Every row gives one point. The points of each table are mixes of a few directions, plus a little noise. Count the directions of each table, and those that both share. Where both have some left over, give the other angles between the two spaces (their principal angles), to ten degrees, smallest first.

First:
-.25, -.94, .50
.15, .56, -.30
.06, .28, -.16
.05, .15, -.08
-.13, -.48, .26
.13, .48, -.26
-.02, -.06, .03
Second:
.13, .44, -.23
-.12, -.47, .26
.00, -.64, .39
-.19, .58, -.41
.17, .08, .00
Directions: first 1, second 2, shared 1

First (8 x 6):
.40, .69, -.14, .40, -.43, .63
.09, .19, -.03, .10, -.12, .17
-.03, -.04, .01, -.01, .00, .00
-.03, -.04, .00, -.03, .02, -.04
-.39, -.66, .14, -.40, .42, -.59
-.50, -.84, .17, -.50, .54, -.76
.55, .91, -.16, .54, -.59, .84
-.13, -.24, .04, -.14, .14, -.19
Second, 9 rows:
-.22, -.37, .07, -.23, .25, -.35
-.39, -.66, .12, -.39, .44, -.58
.51, .85, -.16, .50, -.55, .77
.38, .65, -.14, .39, -.43, .59
-.02, -.02, .00, .00, .02, -.02
.31, .52, -.10, .31, -.33, .47
-.53, -.90, .19, -.53, .57, -.81
.04, .06, -.01, .03, -.03, .04
-.07, -.15, .04, -.07, .08, -.12
Directions: first 1, second 1, shared 1

First, 10 rows:
.01, .00, .00, .02, .00, .01, -.01, .00, -.01
-.07, .01, .04, -.12, .06, -.08, .06, -.03, .06
.04, -.01, -.02, .07, -.04, .05, -.03, .02, -.04
.25, -.05, -.16, .43, -.22, .26, -.20, .11, -.22
.35, -.07, -.22, .58, -.30, .36, -.28, .15, -.30
.17, -.03, -.11, .29, -.15, .18, -.14, .07, -.14
.00, .00, .00, .00, .00, .00, .00, .00, .00
-.41, .08, .25, -.69, .35, -.43, .33, -.18, .35
-.53, .11, .33, -.89, .46, -.55, .43, -.23, .45
.19, -.04, -.12, .32, -.16, .19, -.15, .08, -.16
Second (9 x 9):
-.50, .14, .38, -.94, -.12, -.07, .28, -.34, -.10
.00, -.05, .06, .27, -.29, -.16, -.18, -.08, -.23
.25, .03, -.26, -.24, .13, .67, .20, .43, .19
-.07, -.03, -.08, .13, .03, -.04, .00, .04, .07
.32, .04, .05, -.15, .05, .22, -.01, .07, -.06
-.04, .01, .10, .13, -.09, -.14, -.14, -.24, -.19
.03, -.04, .00, .49, .29, -.43, -.19, -.25, .06
-.22, -.08, -.19, .61, -.03, -.16, -.17, -.14, -.05
.24, -.02, -.05, -.31, .03, .12, .21, .51, .30
Directions: first 1, second 5, shared 1

First, 10 rows:
-.03, .00, .13, .42, .04, -.09, -.08, .15, .08, -.26, .18, -.04
-.02, .01, -.06, -.54, .12, .38, .27, -.05, .04, .16, -.12, .00
.12, .03, -.14, -.05, -.21, -.31, -.15, -.16, -.06, .29, -.14, -.01
.05, -.14, -.14, .14, -.36, -.48, -.43, -.27, -.47, .11, -.20, .19
.17, .17, -.04, .26, -.09, -.36, -.04, .07, .37, .22, .08, -.20
.05, .09, .01, .02, .05, -.01, .10, .07, .23, .08, .06, -.11
.01, .09, .06, .02, .14, .14, .19, .15, .29, -.03, .12, -.13
.16, .16, -.05, .18, -.10, -.32, -.03, .03, .32, .24, .04, -.18
-.23, -.18, .16, -.01, .21, .43, .07, .08, -.28, -.48, .08, .18
-.27, -.25, .07, -.42, .18, .61, .11, -.06, -.51, -.35, -.10, .29
Second, 11 rows:
.14, -.28, .05, .17, -.31, -.43, -.28, -.33, .12, .12, .24, .06
-.06, .12, -.02, -.07, .13, .19, .12, .14, -.05, -.05, -.10, -.03
-.30, .59, -.11, -.37, .67, .94, .61, .71, -.26, -.26, -.52, -.13
.15, -.30, .05, .19, -.34, -.47, -.30, -.36, .13, .13, .26, .07
.00, .00, .00, .00, .00, -.01, .00, -.01, .00, .00, .00, .00
-.01, .03, .00, -.02, .03, .04, .03, .03, -.01, -.01, -.02, -.01
-.12, .24, -.04, -.15, .27, .38, .25, .29, -.10, -.11, -.21, -.05
.05, -.11, .02, .07, -.12, -.17, -.11, -.13, .05, .05, .09, .02
-.01, .01, .00, -.01, .01, .02, .01, .01, .00, .00, -.01, .00
.06, -.12, .02, .08, -.14, -.19, -.12, -.15, .05, .05, .10, .03
.09, -.19, .03, .11, -.21, -.29, -.19, -.22, .08, .08, .16, .04
Directions: first 3, second 1, shared 0; angles 40

First, 9 rows:
-.30, .12, .13, .40, -.01, -.14, .28, .28, .19, .26, -.29, -.50, .42, .02
.10, -.09, -.19, .03, .03, .21, -.02, .07, -.14, .12, -.18, .07, -.14, .18
-.07, .16, .06, .08, .18, .10, -.07, .21, .21, -.22, -.12, -.17, .20, -.23
.06, .13, .03, -.21, -.13, -.02, -.20, .04, .37, .05, -.15, .19, -.16, -.14
.18, -.24, .26, -.44, -.37, -.66, -.12, -.57, -.13, -.12, .68, .42, -.45, -.59
-.01, .20, .10, -.03, .46, .19, -.06, .03, -.08, -.77, .37, -.12, .38, -.18
-.16, -.26, .01, .33, -.20, -.26, .39, -.08, -.35, .44, .03, -.27, .09, .32
.26, -.09, -.26, -.03, .23, .41, -.29, .13, -.16, -.19, -.16, .19, -.23, -.17
-.01, .06, -.14, -.15, -.20, .16, .09, -.10, .09, .38, -.18, .21, -.13, .82
Second (8 x 14):
-.09, .19, -.19, -.34, -.45, -.25, .46, -.04, -.49, .08, .79, .25, -.54, .24
.02, -.05, .06, .09, .13, .07, -.13, .01, .14, -.02, -.22, -.07, .15, -.07
.02, -.04, .03, .06, .09, .05, -.09, .01, .10, -.01, -.15, -.05, .11, -.05
.07, -.16, .15, .28, .37, .20, -.38, .03, .41, -.06, -.65, -.21, .45, -.20
-.01, .01, -.01, -.02, -.03, -.01, .03, .00, -.03, .01, .05, .02, -.04, .02
-.10, .22, -.22, -.40, -.53, -.29, .55, -.05, -.59, .09, .94, .30, -.64, .29
.02, -.04, .04, .07, .10, .06, -.10, .00, .11, -.02, -.18, -.05, .12, -.05
.07, -.13, .14, .25, .33, .18, -.34, .03, .37, -.06, -.58, -.19, .40, -.18
Directions: first 5, second 1, shared 0; angles 40

First, 8 rows:
-.04, -.03, -.17, -.13, -.17, -.11, -.44, .38, -.14, .32, -.01, .53, .34, -.37, .23, -.45, .08, -.13, .29, -.53
.12, .00, .20, .11, .13, .03, .28, -.33, .17, -.33, -.15, -.43, -.12, .31, -.12, .23, -.12, -.04, -.25, .38
.07, .03, .15, .12, .12, .24, .38, -.13, .09, -.33, .21, -.35, -.28, .41, -.13, .52, .08, .13, -.03, .45
.00, .03, .40, .24, -.22, .13, -.23, -.29, -.19, .02, -.08, .13, -.06, .09, .19, .33, -.12, -.07, -.03, .22
-.24, .07, -.08, -.02, .03, .00, .22, -.18, -.07, .14, .16, -.16, -.40, -.11, -.25, .21, .02, .30, -.25, .16
.17, -.09, -.34, -.23, -.01, -.05, -.29, .72, .04, .05, .10, .46, .56, -.14, .26, -.56, .23, -.23, .56, -.61
.05, -.05, -.18, -.14, .05, -.11, -.08, .23, .07, .05, -.06, .10, .22, -.13, .03, -.36, .04, -.09, .11, -.28
-.12, .04, .05, .02, .06, -.13, .16, -.40, .02, .04, -.17, -.29, -.26, -.07, -.22, .06, -.17, .11, -.42, .22
Second (9 x 20):
-.12, .05, .20, .13, -.08, .02, .00, -.35, -.12, .08, -.06, -.09, -.25, -.02, -.06, .27, -.13, .10, -.25, .24
-.12, .05, .12, .10, -.27, .28, -.27, .20, -.33, .22, .37, .46, -.09, -.04, .23, .37, .18, .11, .35, -.05
-.11, .04, .07, .06, -.11, .06, -.07, -.08, -.15, .13, .09, .10, -.15, -.07, .02, .18, .00, .10, -.02, .06
-.13, .06, .25, .18, -.21, .18, -.13, -.18, -.25, .15, .14, .16, -.23, -.01, .09, .41, -.02, .12, -.01, .18
.11, -.06, -.31, -.22, .37, -.39, .34, -.14, .42, -.20, -.42, -.53, .14, -.05, -.32, -.59, -.17, -.11, -.39, -.06
.53, -.19, -.51, -.36, .49, -.28, .27, .64, .67, -.57, -.29, -.30, .78, .27, -.01, -.94, .11, -.45, .30, -.44
.05, -.01, .01, -.01, .06, -.05, .06, -.05, .08, -.08, -.09, -.11, .04, .04, -.03, -.06, -.04, -.05, -.07, .03
-.02, .04, .28, .17, -.09, .09, -.02, -.31, -.08, -.04, -.06, -.07, -.16, .11, .02, .31, -.11, .02, -.14, .27
-.18, .04, -.14, -.05, -.15, .09, -.17, .27, -.23, .31, .31, .37, -.07, -.23, .07, .05, .18, .17, .22, -.22
Directions: first 4, second 3, shared 3
